Every row gives one point. Each copy is the shape, with its points in the same order, turned, moved and blurred by noise. Say if it was mirrored as well.
In the rows, 128 means zero.

Shape (7 x 3):
[[ 53 129 145]
 [ 73 173 103]
 [121 143 150]
 [173 108  88]
 [187 123 114]
 [190 144  70]
 [162 143 105]]
Copy 1 (7 x 3):
[[139 201 156]
 [107 151 190]
 [159 145 139]
 [106 109  81]
 [137  90  81]
 [ 95  73  94]
 [123 102 116]]
Copy 1 is: mirrored
Copy 2 (7 x 3):
[[166  56  89]
 [142  97  47]
 [157 125 112]
 [ 63 140 140]
 [ 96 157 145]
 [ 60 167 111]
 [101 152 116]]
Copy 2 is: mirrored
Copy 3 (7 x 3):
[[110  58 176]
 [166  57 147]
 [140 113 159]
 [129 151  80]
 [138 168  99]
 [169 153  65]
 [154 141 104]]
Copy 3 is: mirrored
Copy 4 (7 x 3):
[[132  58 127]
 [181  93 103]
 [145 119 158]
 [112 189 113]
 [126 192 146]
 [152 208 109]
 [147 172 127]]
Copy 4 is: mirrored

Shape (8 x 4):
[[158 164  60 124]
 [127 176  61 101]
 [149 137  66 155]
 [165  87 139 101]
 [107 101 152  76]
 [104 110 107 146]
 [127  86 153 150]
 [ 88  87  79 139]]
Copy 1 (8 x 4):
[[ 56 158 112 141]
 [ 50 137  98 164]
 [ 56 135 141 106]
 [145 122  84  87]
 [140  69  69 137]
 [ 90  78 126 109]
 [137  76 136  93]
 [ 61  65 112  90]]
Copy 1 is: mirrored
Copy 2 (8 x 4):
[[107 181 183 174]
 [ 80 185 159 184]
 [135 146 178 175]
 [148 166 120  90]
 [103 155  76 101]
 [125 114 122 154]
 [145 105 119 100]
 [141 120 104 181]]
Copy 2 is: only turned
Copy 3 (8 x 4):
[[194  93 106 187]
 [213 107  83 154]
 [172  74 117 164]
 [151 154 166 121]
 [162 166 117  87]
 [154  91 111 113]
 [108 114 151 106]
 [170  66 132  98]]
Copy 3 is: only turned
Copy 4 (8 x 4):
[[218 176 140 109]
 [207 198 169 114]
 [200 163 111 136]
 [120 148 110  68]
 [ 89 174 156  86]
 [135 167 128 148]
 [103 125 112 125]
 [133 198 110 158]]
Copy 4 is: only turned

Shape (14 x 8):
[[184  84 130 124 110 122 154  57]
 [180 136  86 171 113  88 145  93]
 [172  39 105  94 136 141 123 113]
 [ 97  80 179  88 154 135 139 149]
 [135 144 130 149 124  95 123  89]
 [190 124 148 120 161 141 150  86]
 [178 123 156 122 136 169 156 129]
 [139  84 160 100 140 162 100 110]
 [120 169  36 151 142 100 143 107]
 [109 133 231 132 200 110 103 187]
 [161  84 148  63 159 117 147 150]
 [ 84  99  95 164 113 100 129 179]
 [ 75 129 151 120 180 104 174 173]
 [187 138  95 106  33 124  92  99]]
Copy 1 (14 x 8):
[[108 107  96 106 142 104 203 199]
 [151 132 140 160 174 107 177 210]
 [102 148  71 118  77  86 164 203]
 [ 96 137  70  86 112  76  96 113]
 [123 110 140 134 168 121 141 167]
 [132  82  74 143 138  96 179 156]
 [150 122  57 125 132 109 174 132]
 [ 96 123  75 106  94 127 140 142]
 [122 157 177 204 164  87 158 161]
 [152  89  59 117 142  99  29  93]
 [135 119  81 106  85  45 132 147]
 [124 212 124 134 157  97  87 164]
 [114 148 102 133 168  42  79  99]
 [168 150 168 101 105 159 204 184]]
Copy 1 is: only turned
Copy 2 (14 x 8):
[[137 173  64  86 150  75 160 111]
 [167 150  61 155 157 105 152 158]
 [108 145  72  34 137 132 145 135]
 [ 95 141 185  64 107 138 173 120]
 [144 173 121 142 142  90 147 152]
 [ 95 186  80 120 147 116 182 105]
 [106 163 102 117 132 146 165  73]
 [ 97 182 132  63 120 129 132 117]
 [122 115  75 187 109  98 128 191]
 [105 188 223 121 127 198 201 142]
 [ 75 123 132  67 155 141 187 125]
 [174  92 150 115  97 153 128 174]
 [102 101 187 140  94 143 204 149]
 [144 149  82 116 202  96  53 115]]
Copy 2 is: mirrored
Copy 3 (14 x 8):
[[140 138 109 106 113  48  67 150]
 [ 78 157  82 157  83  78  82 123]
 [155 142  79  48 115 100 105 148]
 [171  79 126 105 159 134 154 140]
 [102 127 115 163 122 108  99 155]
 [108 133 152 100 130  82  83 118]
 [134 120 162  96 101  91 123 106]
 [157 121 143  85 127 130 118 168]
 [ 23 132  69 154 102  96 137 153]
 [155  83 165 154 177 212 133  87]
 [156 131 107  83 167 107 146 106]
 [120  94  53 154  79 151 163 138]
 [112  54 103 151 162 138 173 104]
 [142 222 117 143  63  70 131 187]]
Copy 3 is: only turned

Shape (16 x 11):
[[ 66 130 135 131 132 173 200  99 138 118 103]
 [134 124 142 150  96 120 166 172 223 134 129]
 [132 123 167  95  66  90 106 186  43 129 148]
 [116  70 100 135  90 122  77 164 134 128  88]
 [137  67 148 114  82  74 109 166 106  88 152]
 [160 106  81  54  69  97 113  87 100 140 112]
 [130 113 111 104 125 142 142 107 101 143  65]
 [160 104 168 174  90 168 134  68 149 138  88]
 [124 128 111 159 100 122 151 170 109  75  54]
 [ 36 154 137 231  99  84  74 101 173 160 107]
 [215 121 117 110 100 105  70 155 126  63 156]
 [148 186 177 108  79 148 162 198 138 160 105]
 [ 99 103 120 120 100 154 130 159  96 105 172]
 [210  91 136  76 156  91 116 140 114 100 109]
 [156 169 116 176 101 104 138 145 104 162 155]
 [113 103 118 128 113 144 166  90 101 158 113]]
Copy 1 (16 x 11):
[[120 106 109 167 134  84 141  68 119 167 162]
 [163 209  89 155 125  89 114  79 131  91 107]
 [178  94 129 100 164 201  89 136  75  56 151]
 [178 155 130  83  64 162 134 119 122 108 159]
 [191 105 139 100 107 157 123 127 106  44 100]
 [106 109 159  66 114 112 133 167 120  58 195]
 [114 108 155 125 104 118 102 118 126 132 199]
 [127 164 191  97 128  91 102  67 152 154 126]
 [137 147 168 178  88 162 131 107  66 124 145]
 [157 186  79  50  92 118 111  98  46 221  97]
 [105 153 160 100 114 196 133 157 142  39  81]
 [131 186 104 153 180 155  59  76  95  79 183]
 [169 104 108 126 153 173 167 114 123 106 138]
 [104 112 159 134  87 154  75 159 170  48 118]
 [147 174 126 112 179 145 101 171 107 141 133]
 [150 101 143 124 137  95 124 126 130 154 174]]
Copy 1 is: only turned
Copy 2 (16 x 11):
[[117  83 138 168  79 161 164 131 156 118  76]
 [ 97 126 117 148 191 196  91 168 119 140 113]
 [119 110 111 112  65 125  43 106  78 155 204]
 [145 117 157 115 140 125  56 102  50 110  93]
 [133 175 130 166  94 126  46 121  62 129 169]
 [214 106 143 137 130  94 124 110  70 135 170]
 [158  77 174 116 102 119 135 131  93 101 122]
 [149 107 223 138 106 164 130 181  94 178  94]
 [ 89  90 120 118  82 131 113 150  44 107  85]
 [168 161 113  44 113 219  86 122 104 190  29]
 [105 177 140 136 157  64  78 152  49 156 169]
 [ 91  49 124  98 140 167  87 171 124 149 167]
 [ 96 118 134 160  93 129  94  75 117 150 140]
 [143 166 174 122 119  86 123 173  81  85 184]
 [ 99 125 120  86 124 184 142 113  72 180 159]
 [150  98 166 144  87 157 157 112 102 139 113]]
Copy 2 is: mirrored
Copy 3 (16 x 11):
[[119 194  91 104 161 155 132 119  86  84 138]
 [124 139  90 134 156  43  92 106 108 149 168]
 [114 127 127 151  53 122  76 217 119 180  69]
 [170 130 181 100  94  71 126 146  70 164 112]
 [164 149 142 176  59  95  98 151 108 190 103]
 [113 161 241 146 119 151  90 182 118 169 148]
 [107 152 186 104 118 144 110 144  82  99 128]
 [123 105 124  96 108 149 110 106  57 133 210]
 [111 142 139 152 122  84 109 135  24 112  92]
 [110 116  97  47 150 116 170  72  67 241  95]
 [120  88 179 223  76  80 142 165 119 168 147]
 [ 56 123  88 117 130  74  72 188 113 125 138]
 [165 149 112 142 116 112 142 196 114 144 111]
 [115 110 208 195  64 106  87 123 136 109 128]
 [103  67 120 140 160 131  96 160 109 174 112]
 [143 143 146 104 150 171  99 144  96 119 135]]
Copy 3 is: only turned
